Each row is a point. The last column is the point's height on a tilted bowl or saddle (a function of degree 2), plus a little noise. Along how many of its main directions does it bend up, bend down or stay straight?

Points (11 x 3):
[[ 33 -20 -19]
 [-15   9  -5]
 [-23  55 -48]
 [-40 -14 -13]
 [ 11 -13  -6]
 [-27  62 -59]
 [-38 -30 -17]
 [  1  15  -8]
 [-87  26 -75]
 [-40 -22 -15]
 [ 25  26 -24]]
Directions: 0 up, 2 down, 0 straight

Points (12 x 3):
[[ -6 -38 -32]
 [ 36  75 -64]
 [-18 -11 -22]
 [-38  -5 -24]
 [ 18  29 -24]
 [ 20  71 -60]
 [-25  -9 -22]
 [  5 -14 -20]
 [-26  -8 -22]
 [-18 -36 -33]
 [-63  20 -27]
 [-60  21 -27]]
Directions: 0 up, 1 down, 1 straight

Points, 17 rows:
[[  6  19   6   1]
 [ 35  39 -15  10]
 [ 19  73 -33  27]
 [ 22  20  17  12]
 [ 49  -1 -28   9]
 [  7 -69   0  34]
 [ 48 -26 -37  18]
 [-25 -25  63  54]
 [-26   5 -18  -4]
 [ 17 -14  21  10]
 [-16 -64 -12  26]
 [  2 -20 -37  -4]
 [ 52 -58  22  60]
 [ 13  -5 -68   7]
 [ 29 -30  84  95]
 [ 27   9 -24  -5]
 [ -1  29  34  23]]
Directions: 3 up, 0 down, 0 straight

Points (18 x 4):
[[-95 -46 -68 -94]
 [ -2 -20 -22   3]
 [  1 -15 -33   9]
 [-47 -17  39 -20]
 [ 17  18 -31 -10]
 [  5 -11  51  -9]
 [-10 -18  -7  -6]
 [ -5   0  13 -10]
 [-20  55  20 -34]
 [-45  40  -1 -47]
 [ 25  18  24 -21]
 [-14  35  -4 -30]
 [ -3 -29  22 -14]
 [-12  14 -30 -15]
 [ 27 -31  39 -25]
 [ -9  65 -45 -75]
 [-20 -22  73  -2]
 [-35 -21  11 -21]]
Directions: 1 up, 2 down, 0 straight

Points, 22 rows:
[[ 24  -6  37 -28  -1]
 [ 11  -8 -26 -54  23]
 [ 34 -45  -2  29 -14]
 [-35   7  21 -10 -32]
 [ 24  -4  95  -9   3]
 [-14 -39  10 -18 -44]
 [ -9 -25 -11 -22 -32]
 [ -2 -13 -20 -67  39]
 [-75   2   3  -2   4]
 [ 17 -40   9  23 -42]
 [-20 -21  15  30 -59]
 [-15  40 -10  13  -1]
 [ 34 -12 -47  15  -4]
 [-12  16  72 -14  -9]
 [ 14  13  16  20 -25]
 [ 12  47 -25 -56  59]
 [ -7 -29   7  19 -58]
 [-38  31  18  22  -4]
 [ 40 -41 -45  28  20]
 [ 25  20  68  -5  20]
 [ 42  49 -20  61  78]
 [-25  45  -4  37  21]]
Directions: 3 up, 0 down, 1 straight

Points:
[[  3  21   9  25  23]
 [-53 -32   8  43  36]
 [-41 -26   9  10  23]
 [-39 -19  -6   3  35]
 [-37 -42  16  -6  11]
 [ 19 -48  17 -46   5]
 [ -2 -19  28  85  19]
 [-30 -15  34 -16   5]
 [ 29  51  32 -95  42]
 [-57   0 -35 -21  83]
 [ 80  28 -25  29  59]
 [ 33   9 -46 -30  40]
 [ 13  -7  66  27 -20]
 [  8 -31 -20   9  27]
 [  3  59 -26   0  61]
 [-18 -10  67  55 -11]
 [ 56   3  -5  11  22]
 [  9 -59  12 -41  10]
 [-16   4  15 -24  17]
 [-17  -5   1  48  32]
 [-23  10   3  59  49]
 [-25 -38  12  -1   7]
 [  9 -10  11  37  10]
 [ 15  23 -13 -24  23]
 [-12 -52  28  33 -10]
 [  6   5 -42  18  55]]
Directions: 3 up, 0 down, 1 straight

Points, 22 rows:
[[ 26  -1   8  23 -19]
 [ 33 -20  72   8 -60]
 [ 24  11  27  -6 -18]
 [  2 -11   0  52 -35]
 [-14 -50  95  24 -95]
 [ 45  -1  47  46 -52]
 [-59 -15 -22   6 -34]
 [ 65  28 -43 -20 -31]
 [-16  72   0  -7 -28]
 [-13   4  36  47 -36]
 [-46 -55   2 -42 -34]
 [-22 -20 -20 -11  -8]
 [ 27   0 -32 -23  -6]
 [-19 -25  -9 -40 -13]
 [ 11  -5  23  48 -34]
 [ -3 -25   3  34 -25]
 [  4 -11  18  -3 -14]
 [  8  13 -24   1  -8]
 [ 12  15  -9  -2  -8]
 [  8 -36 -14 -17  -5]
 [  3  -7   0  13 -11]
 [ 18  21 -21 -17  -9]]
Directions: 0 up, 3 down, 1 straight
